Each row of a before or after table is a point. The points were changed in one or more steps. Then noise was added and the rows were shuffled. The steps act on how far a point lies along the listed directions, d1 being the first. Write out the steps. A step turns or swaps two directions, mirrors them in a line or flattens them onto one, adds a multiple of one to another, or multiplies one. Angles are multiples of 10 degrees, from the lower direction toward the higher: turns from -170 to 170, lines from 10 to 170 but not 90. Use the fewest steps. Two steps may share a direction if one is a turn and the other turns, adds or multiplies; they go together, in the order done. Otherwise the lowest direction goes first.

Directions:
(1): [ 43 -31]
(2): [31 43]
Before (13 x 2):
[[-18 -17]
 [ -1  39]
 [-10 -25]
 [-20  17]
 [-33  -5]
 [-27   3]
 [ 95 -68]
 [ 37 -12]
 [ -2  43]
 [-21  11]
 [ 20 -48]
 [-35  -8]
 [-39  -6]]
After (13 x 2):
[[  0  24]
 [ -5 -17]
 [-14   7]
 [-16  13]
 [ 70 -47]
 [-26  -5]
 [ 13 -33]
 [-27  -1]
 [-18   3]
 [  0  27]
 [-25  -4]
 [-12 -12]
 [ 27 -10]]
Steps: multiply d1 by 0.7; multiply d2 by 0.7

Directions:
(1): [ 15 -13 -70  39 -37  13]
(2): [ 35  50 -21 -59 -20  19]
(3): [ 55  42  12  49  31 -13]
Before (12 x 6):
[[-29 -41 -42  14 -51  -6]
 [-17   6  49 -47  15 -11]
 [  1 -11  50  39  44 -40]
 [ -1  -5  31   4  13 -25]
 [ 21  46  15 -38  15  12]
 [ -3  -4 -21  16 -29   1]
 [-34 -25  36  20  38 -15]
 [ -4  16  13 -36  14  -2]
 [ 22  10 -24   6 -16  28]
 [ 12  -1 -28  39  11 -12]
 [ -8 -55 -12  58   9 -13]
 [  3 -11 -34  50  -6   1]]
After (12 x 6):
[[-46 -34  14 -23 -25 -16]
 [-20 -25 -29  27 -14   3]
 [  8  22   6 -22  15  -3]
 [ 45   6  12  94  40 -40]
 [ 16  34 -13 -32  -4  20]
 [ 22  33  44  -6  30 -17]
 [ -9 -13 -23 -25 -29  34]
 [ 23   8  16  34  15 -26]
 [  1 -45   1  62  21 -18]
 [ -4 -15 -38  26  -3  -6]
 [ 13   7  31  67  56 -23]
 [-20 -11  -6  -8 -27   0]]
Steps: turn d1 and d3 by -60 degrees; add -0.7 times d2 to d3

Directions:
(1): [ -5  -1   5  32 -56   7  35 -46 -71]
(2): [  5  56  -3   0 -24 -71  20  57 -17]
(3): [ 52  52 -25 -20  50  24 -16 -16 -51]
Before (10 x 9):
[[-20   3   1  13 -18 -24  24  21  13]
 [-14   3  14  28 -51 -30  38  -3 -30]
 [ 10  20  -2 -17  20 -23 -15  21  22]
 [  1 -15   9   4 -13  12  -7   1  -1]
 [  5   3 -10 -13  25 -17 -19  28  21]
 [ 26  -6   6 -52  87 -23 -43  64  83]
 [ 13   4  -3  -2  -4   7  -9 -30 -10]
 [  0  -2   0  11 -16  14   9 -26 -39]
 [-30 -25  22 -16 -14 -21  -2  16  45]
 [-29 -34  12   7 -37 -19   3  32  22]]
After (10 x 9):
[[  2  14   2   3 -24 -23   3  -7  -4]
 [ 21   9  -2 -36  42  24 -27 -17  -1]
 [ -5 -18  -8 -10  21  -4 -21  21  34]
 [  3 -24   7  20 -11  36  15 -53 -37]
 [ 24 -12 -13 -14  32  45 -25 -14 -23]
 [ 13   7   2  -1  -3   6  -7   8 -18]
 [ 15 -20  12 -49  76 -24 -41  65  96]
 [  0 -12  -9   2  21  34   4 -27   1]
 [ -6 -17   5 -11  12  -2 -18   2  43]
 [ -6   6   2  15 -28  -8  17  -6 -36]]
Steps: turn d2 and d3 by -150 degrees

Directions:
(1): [-33 -53  42 -74  -2 -49  40   0  -1  42  17 -16  16  44]
(2): [ 15 -34 -65 -36  -9 -35 -63 -21 -16   7 -74  26  -9  21]
(3): [-17  72  -6 -23 -69 -32  25  -3 -31  -4   2  63  45 -13]
(4): [-23  42 -14 -23  -4  58 -37 -78  28  41  28 -17  20  44]
(5): [ -1  -6  22  10   6  21 -58  72 -12 -25  14  16  64  67]
(6): [ 63  31  63 -61 -12  37  -6  -4 -45 -24 -29 -19 -39  10]
Before (12 x 14):
[[ 18 -12  14  -4  17  -4  18  24 -15  -9 -14 -16 -21 -16]
 [-10  44   3 -12 -26  10   5 -16  -9  -1  21  10   8  -3]
 [ 24  24  13  22   2   8   8   6  -9 -16  -6  -6 -21 -15]
 [-10  21 -45   2 -18   4   4 -43  10  16 -21  17 -14 -40]
 [-17  36  -3 -17 -30  -6  21 -12 -12  12   8  26  22  -2]
 [ 11 -15  -4 -22  -3   3 -20 -17   6   9 -31 -12 -12  24]
 [ -4   2  22 -12   5  30 -11 -24 -17   6  -9 -20 -20  13]
 [  4  -3  24 -20   1  -3  25 -40  -7  22   0 -26 -34 -28]
 [ 28   1  -9  32   6   3  -6   3 -11 -24  -1   2 -27 -18]
 [-53 -35 -49  25  15 -43 -14   0  27  33  17  20  25  -8]
 [ -2  24   7 -21 -15   5  23 -23   0 -12   5   2 -16 -12]
 [-10  24  11 -28 -24 -10   4 -23  -4   2  23   4   4  12]]
After (12 x 14):
[[  1   7  21 -19  -1 -10  65 -75   1  35   5 -38 -66 -67]
 [-11  32 -53   1 -23  -6  60 -95  23  34 -20   1 -62 -95]
 [-16  38  -4 -18 -29  -7  24 -11 -11  12   9  26  20  -4]
 [ 28   2  -8  31   5   1   2  -5  -9 -23  -2  -3 -31 -25]
 [-10  44   5 -12 -26  13   0 -13  -9  -3  22  12  15   0]
 [ -8  25  11 -26 -22 -10   6 -21  -2   2  26   4   1   8]
 [-54 -35 -52  25  11 -46  -5 -14  29  37  17  14  14 -22]
 [ 10 -14  -7 -25  -3   1  -1 -34   9  14 -32 -18 -31   7]
 [ 16 -13  14  -6  16  -5  20  23 -10  -7 -13 -18 -23 -19]
 [ -3  26  10 -17 -17   3  37 -39   6  -5   8  -4 -30 -27]
 [ 25  23  14  23   2   9  11   8  -8 -19  -5  -7 -20 -13]
 [ -6   2  22 -10   4  29  -6 -26 -19   8  -8 -21 -22  10]]
Steps: turn d2 and d5 by -20 degrees; multiply d5 by 2.5

Directions:
(1): [ 14 -75   2   7 -24  31  -7 -45   6  21  18 -16 -79 -28 -10  14 -36 -60
  -5  56  88   0  -1  -7]
(2): [ 13  39 -18 -32  40  43 -61  48 -25 -31  48  17 -52 -69  -7   1  32 -18
  79 -15  -4 -19 -34  -6]
Before (8 x 24):
[[-25  41   8  16 -13 -55  46 -18  20  23 -50   1  89  73  18 -23  -6  41
  -52 -31 -61  14  15   6]
 [  8 -23  -6  -9   1  14 -15 -29 -28  -1  31  -8 -35 -44  -6   1  -5 -32
   27  27  10 -12 -12  -2]
 [ -9  43 -17 -23   5  -4 -13  28  11 -10  -8   4  22 -11   6  -9  14  13
   15   0 -16  -7 -15   1]
 [ -8  71 -10   2  26 -13 -14  59   4 -30   7  23  43  15  17   9  26  27
   29 -37 -46 -15 -11  -5]
 [ -1  -3   8   6  -9 -22  13  -9  11  11  -3  18  20   3  -7  -1   3   1
  -33   2   1  -5  16  -6]
 [ -2 -49   8  26 -42 -46  65 -53  20  37 -29 -27  33  26  25  -3 -39  -7
  -76  39  19  27  21 -12]
 [-15 -77  28  17 -38   3  40 -52  24  24  -9 -29 -16  30  16  -7 -44  -4
  -56  38  52  11  20   2]
 [  8 -10 -13  -7   2  21 -22 -19   5   6  21  -3 -29 -17   0   6   4 -14
    5  16  32  -8  -6  -5]]
After (8 x 24):
[[  5 -43   2   4 -21  -1   8 -54 -19  14  18 -16 -19 -21  -1   3 -21 -33
   -4  39  19  -7   1   1]
 [-13  12   5  19 -17 -65  66 -13  12  19 -38 -14  84  45  32 -13  -5  35
  -62  -7 -51  26  22  -7]
 [  2  52 -20  -6  35  19 -44  58  -3 -33  32  25 -13 -25  10  14  18  -7
   60 -20 -11 -24 -28 -10]
 [  3 -23  -7   2  -9   7  -3 -34  10  14  10  -8 -12   5   2   7  -5  -7
  -20  23  34  -2   4  -2]
 [ -4  14   3   5   0 -26   7   6   6   7  -1  23  23   3  -4  -5  14   7
  -25 -11 -15  -7   9  -6]
 [-22  94  -9 -12  27 -31  -2  37  -1  -8 -22  17  73  28  16 -28  30  41
   15 -61 -95   2 -11   2]
 [ -5  33 -20 -28   4  11 -21  26   4  -8   4   4  -5 -24   5  -5  11  -5
   23  12   9 -11 -21  -1]
 [-26 -32  31  21 -29 -22  56 -32  27  16 -31 -21  47  64  27 -19 -25  39
  -67   6 -10  15  27   5]]
Steps: turn d1 and d2 by -50 degrees
